Each wall is flat, endless, passes through zero and stands at right angles to its row. A trip goes straight from one point to another. Which walls does it cross, in order?

Walls:
(1): [ 7 14  4]
(2): [ 12   5 -21]
(3): [-11 -40  28]
(4): [-47  12 -35]
(5): [ 16 -54  -2]
Trips:
[ 19  -7 -17] to [-3 39 37] -> 1, 5, 2
[14 49  2] to [ -5 -10 -21] -> 4, 1, 5
[ -4 -32  45] to [-42   1  20] -> 4, 5
[ 20 -28  21] to [-52 -43  50] -> 4
[46 19 23] to [10 18 34] -> 2, 3

Walls:
(1): [ -3  16  -9  -4  30 -24  25 -35  16]
(2): [ 10 -20 -11 -34 -24 -13 -10 -12 -18]
(3): [ 33  14  17 -10  -8  30  -2  -1   2]
(4): [-11 -43  18 -10 -12  16   2 -17  -6]
(5): [  1  -5  19  30  24  -9  -2  -6 -20]
(6): [  3 -27  10 -37   2  29  19 -25   0]
(7): [  3 -14  -2   9  -8  24   2 -15  -8]
Trips:
[ 14  18  15 -24 -24 -13   0  38   3] to [-10 -33 -11   6   8  12 -11 -11  18] -> 4, 6, 3, 7
[ 21 -19   1  -4 -29   9  -6   1  25] to [ 37 -36   5   5 -18   8  15  -2 -11] -> 5
[ -7 -20  35 -16  15  19 -18  -1  11] to [-11  14   9 -23   2  -1   3   9  -4] -> 7, 5, 2, 4, 1
[ -9  -7 -27  -1 -15  -1 -22   0  -1] to [ -6  36   4 -16  -1   7 -34  16   0] -> 4, 7, 3, 2
[ 32  -5  21  26 -32  -3  60 -10   2] to [ 22  12  -1 -23  13  32  -1   5   9] -> 5, 4, 1

Walls:
(1): [ 26  44   0  24 -18  32 -18 -26   3  43  18   5  -1  16  -9  14   2 -50
  -1   3]
(2): [-20 -26  32 -14   3  35  34  -2   5 -22  22 -22   4   9 -12  -4  57  17
  -4   8]
(3): [  6 -22  -5  15   3 -17  12  -4   9   8   3 -28 -12   0 -56 -29 -48  -1
  39 -14]
(4): [-16  -7 -25  20  -8  35  32 -20 -10 -18  28  16  -4   9   6 -21  -1   0
 -12 -39]
Trips:
[ 14   7 -23   0  -7  -2 -22 -22  29   3  23  38   8 -16 -12 -24 -21 -22
  40 -24] to [-49   9  27 -19 -10  30  -8  33 -24 -18   7 -12  17  35  28  -1  35  14
  20 -43] -> 2, 3, 1
[-12 -26  -5  45  29  -8  12  -7   5 -11  -7   4 -50  23 -10  11  11  22
  19 -21] to [-13   5  39 -14   0 -11 -21  -6  -9  20  -9   6  46  37 -16 -42 -43   3
   7 -46] -> 2, 1
[ -8  -2 -14  12   7  29 -21  49   8 -20 -48   0 -23   9  -5  17 -22 -12
  26  -2] to [-26   6 -36  16  19   6  11  23  -8   5  -4 -21 -16 -23 -12   4  11   8
  12 -34] -> 4, 2
[ 17 -18 -19 -29 -19 -23   2 -17 -39  10  13  15 -23 -45 -28  -2  -4  29
   8   2] to [ 18  22  20  28  12  -8  38 -20  41  15  35  -9 -17  25 -52  -1   7 -12
 -34  31] -> 2, 1, 4
[ 40  24  21  -9 -19 -25  13  14  12 -42   6   6 -19   5 -28  21 -16 -18
 -29   3] to [ 10   6  25  -3   3   7   2   2 -17   7  23  22  19  53 -16   5  13  14
  -4 -19] -> 3, 2, 4
[ 40  13 -23  16  -4   3  -8  -8  23   5   6  15   7 -27 -25 -39  -6  11
   1  41] to [  7  24  45 -30   8  12  19   4   3  19  16  -8  -8   5   1 -19  -4  -2
  -9  10] -> 2, 3
[ -3  60   4 -23  22   7 -26 -24 -25  19  -3 -58  38  -7  18  11 -30 -29
   1 -24] to [ 15 -18   2 -22  12 -28  11  15  -3   2 -16   5 -28  12   9   1 -26  12
  42   2] -> 3, 1
[  2   3   9   2  22 -10  41  33  15 -16 -33 -14  17 -22  -2   6 -11 -25
  38   2] to [ 23 -30  17 -29  31  -4 -26 -17 -12 -30 -23 -20   6  -9 -41 -18  12   9
 -18 -45] -> 2

Walls:
(1): [  8  -5 -10 -14  -7  -4 -36 -19  -9   9  10 -19 -25  29  -5   0  19 -23
 -11   6  14  18  29  16  11   6  10  -9   1  -8   7  24  14  10  -7 -44
 -36  -2  16 -16  15  12 -11   9 -10   6 -22 -14]
(2): [ 21  24 -26   6 -12 -13 -20 -13  28  23  12   9  26   7  -2 -23 -40 -45
  22  -4  33   0   3   3   9 -10   1  23   1  -1 -36   9  22   8  21  -2
  -2  -4   0  -4 -45 -48 -45 -18  11  21   6   4]
(3): [ -3  11  -4  11  17  -7  32 -15  11  20  -5 -10  27   0  12 -18  -6  -5
 -26  -3  -7  35  15  -6  21   4 -14   2 -10  -5  17   9 -17   3  13  26
  14  25  10  22   1 -15  23 -15 -20  14  12 -10]
(4): [-10  -2   4 -18   9   6  -4 -14  -1   9   0  -4  22  -2 -13 -12  -2  23
 -16 -17 -18 -37  -5 -10  38  -8  12  16  -3  19  -3   7  11   5  -2   2
  18  18  22  -3   6   2  30  28 -10   5  23   7]
(5): [  8  -9  -4  20  29 -19  22  -2 -14 -19  15 -18 -36  12  -7 -24 -10   7
 -13   4  11  25 -10 -11 -36 -10  -9 -34  -8  12 -25 -17  12 -14  -9   3
  17 -10   4   2  36  27 -20   6 -24  27 -22  14]
Trips:
[ 19 -10 -12  -5  -2 -20   4  26   7 -13 -18  -5  22  30 -37 -26  25 -24
 -32  41 -21  14  24  14   9  22   5  -8 -12  -4  22  -4   6  19  -6  -8
 -16   1  33   5 -21   4 -20 -12  -9  -9  17 -10] to [ -9 -22  -7  13 -21  33 -21  26   3  33 -20  -2  12  -1  17   3  -5 -29
  35  -4  -2  -8  37   9 -18   1   2   9  11   6 -15  11  -8  -6  -6 -15
  21 -25   1  -5   8  -1 -16 -29  -1  -7   0 -17] -> 3
[  9  16  28  31  -9 -13  30  16   9   2   0  13 -28   4  -7  -9   3 -29
 -23   8   6 -16  13 -14   5  16 -23  -8 -17  26 -18  14   7  16  -3   8
  11 -34  17  25  20  -2  12   1 -24  10 -15   4] to [-13 -21  17 -14  -6 -24 -19  -8  25  18  -3   1 -23  12  19   3   8  29
 -23  23  -4  11 -13   6  28 -10  15   6  33 -15 -11  14 -20  20  24   4
  24  -3  12  19 -11 -24 -16 -23  13 -16  -1  34] -> 2, 4, 5
[-12  15  16   2 -28   1   9  -4  31  -7   0  27  -2   4 -29   6  11  29
 -37 -16 -32 -15  -7  17  20  14 -16  23  19 -48 -18  36  -7  13  -3  -8
  16  16  -6  -4  -8  19  16  -5   5  11  -4  10] to [ -9 -18   7  -6  -5 -10 -18   5 -15  -8  23  -1 -19 -28 -12  -3  20  10
   3 -27 -13   4  -4  39 -22  -8 -33  12 -26  -5 -27  19 -43   9   2 -13
  30  -3 -17 -19  36   2 -17   9 -16   9 -25  -1] -> 3, 1, 5, 4
[-16  -1 -19  -1  -2  37 -29  10 -30   3  -9  -1  12  13   9   8 -10  16
   9   9  19  10   1 -15 -17 -14  -1   1  24   7 -37  -7   4  14  13  31
   9 -33 -21  24 -12  18 -10 -17  25  14 -19   7] to [ -1  16  16  32 -21 -13   7   9  18  -9   2  32  -6   0  27 -14   8 -15
 -22 -20  12   0  15 -24 -14  27  25   1  29  -8  10   1 -33  32   9 -17
 -13  15   3  -8   3   7 -14 -13 -17  28  15  10] -> 3, 1, 5
[-22 -44   3   9  25  -7 -16   8   4  -5 -18  13  -4  12  41 -11  20  10
  21   8  19  22  17  -1  12  18 -58  23  21  32   4 -18   4 -43 -23   1
 -14  25  -4  19 -43  20  15  13   8  13 -60  -3] to [  0 -18  17 -36 -14  20 -18 -21  -2 -21  -3 -29 -20  40 -14 -10  10 -13
  12   5  -6  -3   2   4 -13  -8 -19  24 -19  28 -20   0 -17   8 -14 -27
 -26 -11  14  -2  -9  21 -26   1   6  11  13  -7] -> 3, 2
[ 23  16   1  -6 -10  11 -26 -16 -37  24  11   6   8  17   0 -14   1 -27
 -11   7  -8  18 -12   1  -2 -15 -13 -15  -4 -19  -5  -1  22  -7  -5  27
 -24 -16  -5   4  -7  -5 -29  -2 -12  22   7 -20] to [ 18   2   9  27 -31 -14  14  48  11   4   3  -2 -24  15  -1   0  17 -12
  -7 -38 -11 -12  -6 -14   3 -24 -21 -15  -9   5   6  18  -4  12  31 -10
 -13 -15  15   8  45 -15  11 -29  29   0 -16  -7] -> 3, 2
[-11 -13 -20  30  -9 -24  -6 -28  -8  10   5  19  -2 -18   8  -1 -11  23
 -27   3   7 -15   3   5  -7 -12   4   8 -35 -43  23  15 -16   4 -19   4
  -6  -8 -28  51 -18  20   8  -9  39  19  25 -13] to [-13  -3  14 -11 -16  21  -4  29  10   1  -2  -1 -22  -9  -8  -7  16  -6
   1  17 -10   0  27   8  -9  10   9   4   4  18  -7   1   4 -36 -10  23
 -20  -8   1  -6   7   5 -11   1  13  -5   3 -23] -> 3, 1
[-19 -11  -6 -30  14  24  16  -7  -1  -3 -15   8  18 -13  22  -9  -9 -11
  -4 -27 -16  -2 -10  -3   7  -8  14  16   3  15  26  -6   0  23 -11 -36
  11 -14   5  -3  -1  12 -26   0  -2  -8 -18   5] to [-13  -5   1   4  -6  19  -6  28   6  -1 -13  10  -6   3   5  28  -7 -17
 -14   2  48   3   5  -8  17  20  -9   5 -14  12   5   9 -25   6   2  -1
  -9 -14 -25 -15  16  -5  13   4 -19 -18  25 -40] -> 4, 3
[ 14   6  18 -16   5   8  23  37  -6  17   9  21  12   9  -3   7 -11  21
  -7  -3  22  12  -6  -1 -17  15   9  17   5   4   6  -2  22  14 -19  18
 -16 -20  -5 -11  14  13  -9  -3 -27   9 -16 -21] to [  4   7   6  -2  25   2 -25  19   2  -8   9   5 -17  11  -5  -1  -6 -15
 -18 -37  10  10  -4  11 -23 -12  -9  23  24 -14 -31 -11  -6  12   2 -11
   3 -20 -13  -5   9 -12   0  13   5 -18  -3 -29] -> 1, 2
[ 13   8  18  18 -19 -16  -4  -4  -4  19 -27 -31   5  -9  -5  16  -2  37
  12  18 -13   2  18   9 -15  42 -18 -15  16  -4  11  43   3  -4   2  27
 -22  -3  -7 -15  -6  10  -8   4   8  -7  -4  14] to [-21   9 -37 -13   0 -34  -5  35  15   7 -28  25   4 -30   2  10  -1 -14
 -12  19  22  15 -18  25  -3  19 -41 -15  -3  -2   0  -6   4  -6  30  30
 -18 -22  10  15 -11   0  10  13 -22  -9  -7 -18] -> 3, 1, 2
[  8  13  -9 -19  -2  -4  -1 -42   1  13  19   6  16   1  28 -52 -37   3
   0  -5   0  14   9   2   8   1  -2  -4  -5 -13  -3 -23  19  -9 -12  15
  -5  22   2   2  22   6 -26   5   8 -30  -7 -16] to [ -7  -6 -13   0 -20   4  24  14  -8   6  -2  15  21  13 -19  20  18 -14
  -7 -16  13  46   1  10  -5   2   6  -2   3  17  19  16  -2 -18 -33   5
 -15  -1 -34  12   9  13 -24 -28  -2   7 -12 -16] -> 4, 2

Walls:
(1): [ 21  47 -10  14  23  -9   1 -15   6  38  13  -1   9 -11 -39  14  -1 -29
  36  25   2 -24   8  -1 -10  -8  -2  -8  -7  -8 -24 -14  10   7 -17   3
  -3 -26   0  -5   7  11   9  -9  44 -10   4 -28]
(2): [ -3  15   5  -4 -13  -9  -1   5  -8   9   0  30  23 -17  -3  20 -13 -11
   8 -22  -7  22 -31   3 -14  -1   9   7  23   7  -9  19  30 -10  17  -5
 -21  26  16   6 -18  31   7   5  22  46 -13   8]
(3): [ 21  18  -3  -8 -20  -6 -31   6   8 -28  19   3   3 -11  -7  12   9 -24
  11  38  -9 -29  15   4  25  23 -20  18 -16  37  27 -22 -23 -17  19   7
  -3 -27   7 -23 -20  15  17  15   0 -16   2  13]
(4): [-11  15  29   3  19 -24  22 -19  11  -6 -25   4  26 -15  20   2 -35 -23
  15 -31 -16 -12  11  14 -19   5  18 -29  10  26 -30 -15 -34  -5   0  -7
 -11  -7  14  19   4 -11  27   8  13   8  11  21]
(5): [-17  10   0 -57  -4  12  13   7  14 -14 -41  -3 -29  23   9  16  11  15
 -24  -4  11  13  31   2   4  -7 -12   6  -3  22 -19   5  13 -30 -29   3
  -6 -34  25 -16  42  32  -5   5 -25 -28   9  20]
(6): [-11  13  -6  18  -5  16   6  51  26   7  -6  18  -4  24 -18   3   2   0
  -5  31 -26 -16  21 -19   2  27 -13  29  -4 -13  -8  -2  -2  29   6  -7
  12   6 -27   8  18  17   1 -21  17 -22   6  13]
(7): [  4  30  -4  16  36   3  -7   7  -2 -30 -13  11 -24   3  47  -9  26  16
  23 -14  17  32   6  12   0   5 -28 -17  -7   9  39   1 -11  12 -17 -18
  -5   0   8  -7  36 -41   8  -3 -10   6  -3  29]
Trips:
[ 14 -16  21  20  29   7   6 -14  -4  -8 -16  16   5  11   1  57  -1 -23
   4  11 -17 -21  -3   2  12   9   8  -4 -21 -38  32  12  37 -10 -25   6
 -15 -19  17  -7 -14   0 -24   1  30   2 -22 -24] to [ 14  -1  -4  12 -22  39  -7  13  19   4  10  -7 -18   2   7  22   7  26
  15 -21  33   7  -6  -5  38  22 -21  29  27  13 -10  36 -21   0   8 -16
  15   5 -17  -2  37   7   4  16 -19  29 -11 -35] -> 6, 3, 7, 5, 1
[ 20  -1  -1  26  21   0  25   8  10  -5 -16   8  14 -12  32  18 -25   7
 -15   6 -21   0  12 -26   6 -25  15  15  30  48  -9  13  51  41  -5   0
  10 -23  -8  -6  26 -14  24  35  10 -39   7 -26] to [ -2   6 -11  24 -18 -26 -16  24  46  42   2 -20  30  -9  35  -2 -42  -1
  16 -11 -26 -14  -1   3  -4   2 -19 -27  -8  26  11   1 -20  10  25   8
  28  -4   0  10 -11  11 -37  -9 -15  -3  -1  -8] -> 7, 5, 3
[-22 -17 -10  -6  14  -2 -20  34  22 -30  13  36  -3 -11 -37 -13 -17  12
  29  27   3  12  -5  30  12  16  -6  -7  10   5   9 -23   4  22  -2 -38
 -21  -3   3 -10  10 -45  37  42  32 -24  24  30] to [ 39  12 -10 -21  13  -7  -2   5   3  40 -16  -5 -10   0   5 -12  35  32
  10  29 -10 -11   0 -15  21 -19 -21  11  34  15 -22  32  -1   4   1 -25
  -1 -11  20  21  -1 -28 -17   9  12  14 -18  -6] -> 4, 5, 3

Walls:
(1): [ 27  -3  -8  21  -8  -7  19 -37   3  36 -17  33 -21 -30 -17  -8 -42 -18
 -42  -3 -11   5 -18   4  -2   4 -23 -44  23  36   8   8   4  -8  10 -18
 -17  -6 -54   8   8  23   9   5  -3  -9 -12   8]
(2): [-12   1 -14 -11 -21  -1  -5  10   6   4   9   6  37 -10 -31  12 -17 -14
 -32 -25 -10   2   1   2   7   6   3  17  27  20  -1 -20 -15 -16 -17  27
  -7  17  11 -27  -4  13 -13  -5  10  -5  -6   1]
(3): [ 33 -21 -13   1  14 -21  18  -1  10 -18  -3  19   9  24 -13  -2  20  26
   6  20   4 -37 -11 -16  -5  11 -23   8  11 -21  21 -16 -35 -19   3  14
 -13   1   7  18  13   3  -5 -24 -19  22  16  -5]
(4): [ -6   0   3  23 -34   6  18  -5  10  19 -14   1  13 -15 -16 -19  12  19
   3 -33  -1  22   9  10  25  19 -21 -24   2 -22  -2  13  34 -23  -1   3
  -5  21 -13   0  -9  -7 -23 -10   1   0 -58  -3]
(5): [  8  -2 -22   7  -3  28  32  21  -7  -9  12  15 -15  19   9  -7  13 -28
   3 -17  -3  14  -3  -8  21  -7 -24  -2 -13 -12 -41  -6  -2   1 -10  -6
  42 -21 -15  32  17 -10  22 -10  12 -15   4   1]
(6): [-40   4  20  13   4   6  -7   2  26 -15  29   0  -8   2  27   5 -27  -2
 -10  -1 -16   4 -12 -40  -5  11  -5  -5 -11  12  -4  45  -9  -6  18  36
   3  -2  14  10  10  -2 -16   9   0 -10 -60  14]
(7): [  6 -24 -31  -2  -7   9  14 -10  -2  -3  -3  -5 -15   2 -15   0  -2   4
  -7 -11  13 -21  32 -19   2  26  38  -7 -15  19 -20 -31  12 -16 -18   2
  13 -14 -13  -8   5   9  28  21  -1  -6 -23 -15]
(8): [ 15 -20  27   0  -4  18  -7 -33  10 -17  12 -12 -25  11  -3  35  -3  17
   6 -10  -1   4   9 -38 -29  -2 -35  21   3   1   7   1  -7  30  -4   8
   1  -6  30  25  -8 -12  27  15   8 -13  -7  19]
(9): [ -7 -28  -4   1  10  -1 -29  -5  -9   0 -30 -25 -12   7  11   5  -6 -43
   9  -3 -34   6 -12  -9  11  21 -29   6 -22   8 -15  -7  37  -9 -11   0
   4  10 -25  20 -13  -1 -18 -34   5  -1 -17  18]
Trips:
[ 22  20   5 -28  18 -11   3 -19 -10  -7  10  18 -40  -1  18 -12  16   5
  24  -6  -2  11   2  -2 -10   0   4 -15 -13   3  -9  16 -15   9 -30  38
   7 -17 -14  10  -4 -41  23  -9 -16 -24   0   4] to [ -5  -1  10 -20   5 -19  16 -18  -1  14   0  12 -11 -22  17   7  -3  26
  40  19  -5  -7   4  -1   3  24  -7  14 -29  32 -32 -10  14   7 -10  -8
  32   6 -20 -10  20  -5   7  -3 -18  20  15  15] -> 9, 6, 3, 8
[  0  22 -21  15  22  14  17   2  26   0  13 -22  14 -14  -7  24  -1  -8
 -45  21  -5  12 -14 -39  -1   0  -7   9  15   5   2   4   5   6  24 -12
   6  -6 -15  -9 -13 -21 -10 -20  -6 -27   1  -3] to [  0  20 -16  -6 -13   0  -7   8  -3  -9   3  32   1   8   0  18   8  16
  25 -16 -33  -1  13  -1   6  -6   8  21  -8  12  -3   6   3  -7 -17  15
  12  19   6 -14 -16  10  -9  -1   4 -17   2  12] -> 1, 4, 7
[ 36  11  13  -6 -24  15   0  -6  26  30   4   9 -10  28  11  36  15 -17
   9  -3  -6   7  -4  -4   0 -29  18 -20  18 -10  27   1   7 -21 -10  15
  -8   1 -11  -7   2 -15   1  10  15  -5 -36  -7] to [ 37 -16 -12 -10 -31  17  19   5   9 -10  21  25   7 -20 -32 -10  -2  -6
 -10  20 -34 -10   1  42  -1  -8 -21 -24 -24   4  -2  18 -14  20   9  -4
 -16  15   0  15 -30  12 -11  -5 -16  -7  -5   8] -> 7, 5, 3, 6, 8
